Rows are points. The window is the flat piece filled in between its corners: a triangle in 3 columns, a solid with four corners in 4, and so on. A path goes straight from each point to the next, and from the last back to the first. List the points from which the path goes on through the window.

Window (4 x 4)
[[ 22   1 -33 -22]
 [ 59  19  27  47]
 [-22  -9  -6 -14]
 [-25  -8 -28  10]]
Path:
(1): [52 55  0 10]
(2): [45 28 22 25]
(3): [ 60 -27  11  58]
(4): [ 40 -32 -10  42]
(5): [24 24 -5 -5]
(6): [ 4 23  8 27]
(7): [ 18 -13  14  28]
(8): [ 58 -33 -26  30]
(9): [21 33  7 12]
(10): [12 32 29 27]
(11): [43 -7 -6  1]
(12): [20 -8  4 14]
(13): [ 38  49  -2 -17]
(14): [-25  43 -25  42]
(15): [-16 -49 -26 -19]
(16): [48 -3 28 51]
Through the window after points: 4, 14, 16

Window (8 x 8)
[[-10 -22 -18  19 -18  20  29   6]
 [ 51   8   5 -48   3  -9  21  23]
 [ -5   9 -19   9  -3  51  15 -11]
 [ 37   4  20 -60 -25  -7  46   7]
 [  7   7  26  -2  -1 -37 -37   5]
 [ 13  -1  -1  -4  -2 -50  -5 -21]
 [ 16  15  -2 -24 -31 -36  -6  15]
 [-20  15   4   1   6 -39 -11   7]]
Path:
(1): [ 23  10  15 -14 -21 -10  28  -1]
(2): [  5 -18 -19 -30  16  15   6   8]
(3): [ 30  -1  13 -53   3 -10  -8  14]
(4): [ 30  16 -17  12 -17 -10  52  17]
(5): [ 20  17  -2  20 -12  18  24 -13]
(6): [-24 -10 -21 -19   3  18  -6   1]
(7): [-14   8  -1 -31  13 -16 -30 -14]
(8): [ 27  -9   7  23 -31   1  37  15]
Through the window after points: 3, 5, 7

Window (9 x 9)
[[ 38 -22 -14 -31 -12 -11 -19  -5 -23]
 [-39  -6   6  -6  29  -9 -25  11 -19]
 [ 16  19   7  14   4  35 -21  16  32]
 [ -8 -43  -6 -34 -24  36  10   2  13]
 [  3  40   2   8  -6  27   0   8  14]
 [  4  16 -11 -22 -25 -25  -7  13  49]
 [ 19  -1  26  32 -30 -26   1  28  -3]
 [ 18  -4   3 -41   1  -7 -40 -37  -9]
 [ 10 -49 -20   9 -30  14  21  -7   0]]
Path:
(1): [ -1   3   0  -3 -24  15 -27  26  -6]
(2): [ 15  -3   0 -29   9  -2  -8 -15  12]
(3): [-14  -6  17 -15  26   4  15   6  14]
(4): [ 18   8  -9  -8 -35  -7 -57   6 -18]
(5): [ 16   2  -6 -24 -16   6 -40  -2  -2]
(6): [  8 -15   2 -14   3   0  -4  -6  -3]
(7): [ 36 -16   4  -3  21  -3   0  -9  19]
(8): [ -8  13 -14  -2 -60  21 -10  22  24]
(9): [  2   1  -4   3 -16 -22 -48 -13  -1]
(10): [ 21   1  -1 -24   5  -5   5  14  -2]
(11): [  7 -13   8 -21   0  22  11  11  13]
(12): [ -3 -11 -12   3 -23  30 -30   0  21]
(13): [  5 -17 -11   4 -39  13  -6  -2   9]
(14): [ 14 -41 -13  -4  -2   3  23  -2   4]
(15): [ 5  1 10 -9 14  9 -4  2  7]
(16): [ -6  -3 -17   8 -31  32 -42  20  21]
Through the window after points: 5, 11, 13, 15

Window (11 x 11)
[[-13  23  13  -4  17  32  11   5 -27  13  14]
 [  0  34  38 -19  24 -15  11 -19 -21   7   3]
 [ 20  45 -10  11  -8 -14  12 -36  -8  -1 -33]
 [ 22  -5  -6 -30 -28  11 -35  26 -17 -41 -18]
 [ 25  16  -6 -31 -51  19 -16  19  23 -13   4]
 [ 25 -13  -1 -12 -14  16 -36  25  39 -10 -23]
 [  0   1  23   9 -11 -12  14 -18 -20  21  -2]
 [  2   9  -8 -16 -29  -2 -19  56  17 -20 -13]
 [-25  31  60  12   3  21   1  -7 -27   3   1]
 [ -5  40 -12  13 -10 -23 -29 -41   8  36  -1]
 [-18  25 -16 -17 -15 -15   5 -48   7   3 -28]]
Path:
(1): [-12  41 -22 -23 -25   2 -15 -37   6  43 -37]
(2): [ -5  19  18  11   1 -12  -2 -18  -6 -10   7]
(3): [  0  14   9  -1 -10  14 -16  -3  -2 -14   7]
(4): [  2  18  20 -48   5  -2  14  26 -29  28 -24]
(5): [ 11  35  11 -19 -22  -1   1  -6 -12  24 -24]
(6): [-12  18  -1   9   3 -13  -1 -26  -5 -20   8]
(7): [ 10   1  -6  26 -30 -21   9   1   9 -17  16]
(8): [ -8  37  10 -43   0  29 -26 -15 -15  13 -56]
(9): [  9  40   5  -3 -26  -4 -13  19 -44  25 -40]
(10): [-10  -4  23   2  -4  16  -4 -17  25 -13  15]
(11): [  7   2  -8  -3 -16   4 -25 -12  17 -14  13]
(12): [ -1  23  15 -23  -8   9  -5  18 -23   6 -24]
(13): [  8  29  -7  -3 -15  -5  -8  -6  -3  10 -27]
(14): [  6  27   9   7 -10  -9   5 -11   8 -27  11]
(15): [-17  12  23  11   0   8 -19 -30   0  -5  11]
(16): [  0  49  16  -2 -14  -7  -2   1 -17  29 -18]
Through the window after points: 1, 13, 15
